Each wall is flat, endless, passes through zero and stands at right angles to its row. A trip goes straight from one point to another. List the walls that it crosses, first one first.

Walls:
(1): [ -3 -28]
(2): [-27  14]
(3): [22 34]
Trips:
[-22 -14] to [  8 -55] => 2
[12 95] to [-25  10] => 3
[69 17] to [ 5 51] => 2
[-3 41] to [ -5 -49] => 3, 1, 2

Walls:
(1): [  7   2 -22   6 -13 -11 -47 -19 -84  61  41]
(2): [ 31   2 -31 -40  24  42  56  -5   4  -9  -9]
(3): [ 10 -21  -9  -2  -2  45  51  -7 -40 -12   9]
Trips:
[-20  49   4 -31  24   1  33   1   7 -25   2] to [-19  17  32 -15   4 -40  -5  41  20  51   1] => 3, 2, 1
[-15  19 -31 -10 -24  14  24 -31 -27  21 -12] to [-33  41 -23   0  -1  13 -37  -6 -59 -54  -1] => 2
[  1  42   6  29 -27 -19  -6  44  -9 -16 -30] to [ 12 -24   3  -6   6  61 -21 -12  37  -7  14] => 2, 3
[ 33 -26   2  32   5  15   0 -33  13 -14 -47] to [  5   1 -12  28 -20 -61  -8 -17 -14  34  -3] => 2, 3, 1
[-71 -56  34 -22 -21  39  -1  30  25  22  -3] to [ 49 -16  21  53  12 -36  16   1  35 -37  22] => 3

Walls:
(1): [  2 -46 -35 -22  78 -16  34 -58  19 -34 -29  -8 -78   3  13  42  -8 -15
   1  -6 -23  18 -32 -34]
(2): [ 22 -29 -15  -6  -6 -10  11  14  -2 -20  13  25  28  65   8  26   2  24
  14  21   1 -21 -31  71]
(3): [ 10 -31   9  10 -42  -1 -13   8  16 -41 -23  17  74 -22   4  -5  35  -8
  -2 -10  -9 -31   8  60]
(4): [ 34  22   6  51  -3 -19  24  45 -18  15 -25 -39 -20  14  18 -22  25 -13
 -17 -27 -26 -15  24 -36]
(5): [ 59  27   6 -22 -25  16  12  45  18  49   3  54  26  35 -58   7 -29  28
  25  40 -39  25 -21  48]
Trips:
[ -1 -42 -12  29 -32   4  61 -50  -7  33  27  28 -21 -71 -20  20 -42 -28
  18  32  -8 -20 -28  -1] to [ 38  34 -19  17  29  21 -12 -13  26   9 -34  40  -8  16  -8  16 -18 -20
   3  -3  -5 -22 -18  -6] => 2, 4
[-23  31  -9 -13 -19 -22  -9   4  24  47  -4 -24 -31  -4  13 -12 -33 -14
  -3  41 -44   4 -27  -9] to [-22   5 -71 -17  14  -7  -5  23  27  -4 -38 -42  11  -3  23  -1 -17 -53
 -19  13 -34 -32 -32  -7] => 5, 3
[ 13  21   9 -38  -3 -31  21  -9  18   3  34  19  28 -16 -30  -3  -4 -37
  -6  15  45   0  -8   3] to [-37  -6   4  11  20   6  40 -24  -4   5  26  -6   1   6  45  22 -13 -14
  24   8 -23 -18  31  12] => 3, 5, 1
[ -2  -6 -50  53   8 -14  50  64  17  47  -5  12  39  11   5 -53  28  28
  -5  22 -36  10 -37   2] to [ 16  10  25   7  57  16 -23  31 -28  -9  -7 -23  11  -7  17  22  13 -17
 -72  -6  23 -29  27 -76] => 3, 2, 5, 1
[ 33   9  10  10 -52 -18  17  19  -8 -23 -48 -18 -39  28 -25  27   0  40
   5  -7  12  -8 -16 -14] to [ -6 -60  -3 -37 -24  20 -18 -46  -7 -22 -32 -40   5  82   9 -36  27  22
  46  29  21 -46 -34   9] => 3, 4, 5
[ 10 -10  -3  -8   2 -26 -42  18   1  34   8  29  39 -18 -35  26 -16  25
  47 -59 -40  19 -13  -5] to [ 54 -46  24  -2  54 -12  35   7  -5  31  72 -14  38 -15 -11 -38 -35   1
 -42  38  14 -20  23 -48] => 2, 3, 4
[-51  49  33 -37 -20  29 -14  37 -23 -31 -42   5  24  18  19   9  26 -17
  15  35 -15  23  18   2] to [-15 -12  51 -33 -49   7  36   5   9 -20  53  76 -18  23  12 -17 -32  19
  10  -7   3 -58  -4   5] => 2
[  6 -10  12  28 -23  25 -11   8  49   5 -11  13 -17 -30 -65 -42 -52  33
  36   0  23  23  37   0] to [-27   7  23   4   5  49   5  18  -3  61  -7   3  28 -10 -26  35   5 -43
 -24  33 -40 -85 -34  34] => 3, 2
[  5 -25  34 -25   5  -9 -29 -21  25  12 -14  12  62  39 -11  95  43  41
  35   3  -5 -26 -29 -25] to [ 52 -31  21 -25 -28  -8  21  21 -34 -14 -22  27  28 -32  22 -27 -20 -58
 -16  -6 -35 -25 -24  -6] => 1, 4

Walls:
(1): [  6 -14 -15  -3 -16  -9  23 -16 -12  -4 -16   7  12  19 -20  -5  22  17
 -35 -15   7 -29 -15  14  13  -9   3   4   3  -2  12  33 -33 -14 -19   2
  36 -46 -27  11 -36  21  10   8  26  32   4 -18]
(2): [-29  21  26  12 -30  26 -32   5  16  19  36  11   9 -11  -7  23  10  11
  10 -46  -6 -50  14 -51  22 -21 -11  19 -40 -15   9  29  48  -5  38   9
  15   2  30   1  -8 -21 -13 -26   3 -11  21  17]
(3): [ 49 -29  34  57  30  27  40  -5   5   3  35  -8 -14  13 -22  48  52 -50
 -13  36  20   9   9  32   2   1 -53  38   4 -37   8  -9  23   1  -9  38
 -29   7  -1 -30   2  -8  15  38  -3   7  -5  14]
(4): [  7 -13  32  19  11 -48 -20 -66  31   0 -44  -6  24  35 -21   4 -17  15
  -7   5  -3  13 -14  17 -18 -17  36 -30  42   5 -33  81   3  48  -7  34
  10  -4 -45   2  29 -45 -31  -4  -2 -27  12  12]
(5): [ 30  36   7  36  -2  13  34   2  38   0 -30 -10  -1  27   6  14  50   1
 -11  22  -9  33  -6  20 -32  60  31   2 -22   4 -18  16   7 -36 -41  60
  58 -17  40  12  35  20   6  23  41  18  16   6]
(6): [ 19  15 -10  59  -9  18   0 -22  30 -50   1 -12 -64   8 -18  15 -33  46
  12 -19 -19 -46  -5  21  22 -41   7  19  -4   7  24  -9 -34   9   0  13
  56 -15   1  44   4  20  27  48   6  -9   8  10]
(7): [ -5  27 -13  -5  32 -26  58  -5  19 -23  -6  -3 -18 -17  -7  -5 -20 -18
  25   6 -24  -1 -24  10  -9   2  11   7 -32 -22  -6 -25   9  11 -40  27
 -21   0  -6  15  52 -42  11  13 -15 -35 -72  23]
Trips:
[ 28   1   7 -66   4 -30 -34  20  16 -11  21  25  -1 -11 -14   7  36  -1
  -6  40 -25 -49  22  20 -21  31 -12  -3   3  18  -5 -40  -6 -22  23 -51
  30 -21  31   1   1  49 -54  37  19 -18   2 -36] to [ 16  21  15 -24  13  -9  24   4 -15  46   6 -14  -8  -5  21  50   0  -5
   0 -33   1  21  43   6 -48 -25  35  -7 -29 -13  12  -5 -30  11  19  -8
  12  -6 -39  15  23   7  33  21  33  47 -15  10] => 6, 7, 3
[ 30 -21   2  26 -21  -6  21 -15  10  20  31  19  43  32 -48 -18  27   8
   3  38 -12  31  -3   0 -56  -3 -22  30 -21  -9   0  45 -17  12  -5 -16
  23  24  52 -26 -20 -20   4  12 -48 -11  -1   9] to [-20  -3 -29  15 -11 -13  44   4   7  -3  35 -20  -4 -25  30 -17  -1 -32
  30 -23  62 -20  10 -17 -13 -25  39 -50  25   4  46 -30  18  55  14   9
  10 -43  25 -13 -40 -15 -28 -26   1  -8   3  38] => 1, 5, 7, 4, 3
[ 31 -33 -56 -28   5  37   6   0  10  -8  26  12  11 -25  60   7 -10   1
  -9   5  12  18 -11   1  -2  11   3  -4 -10  -4 -25  21  25  63 -46 -31
 -24 -58   5 -45   9  -5  -8 -28   1  16   8 -16] to [-20  12 -38  10   1 -25   1  21   6   2  17  -3 -14  24   6 -16  14   8
  18  10  13  37 -26  28  14  16  13  -5  37  25   8 -14   4  18 -10 -27
 -21  49 -35  -1 -17 -21  23  22 -17 -29  -3   3] => 7, 4
[  5 -32  45 -29 -11 -16  -7  -7   4 -38   2  -1  11  37  21  16 -18  19
  20  22  12  46   5  36  29  28  21   6  31  -7 -43  -5 -38  -1 -44  15
 -25 -48  29   7  15 -46 -14 -10  40  10 -11 -56] to [-88 -25  13 -24 -22   7 -16 -22  34 -10  51  -7  10  15 -26  26 -17  28
  -3  10 -29 -24 -13  -6   9  11  16  34  -1 -12  -3   8 -36 -34  33 -12
  -8 -11  12  20  58  20   6  -8 -22  25  27  -2] => 7, 6, 2, 5, 4
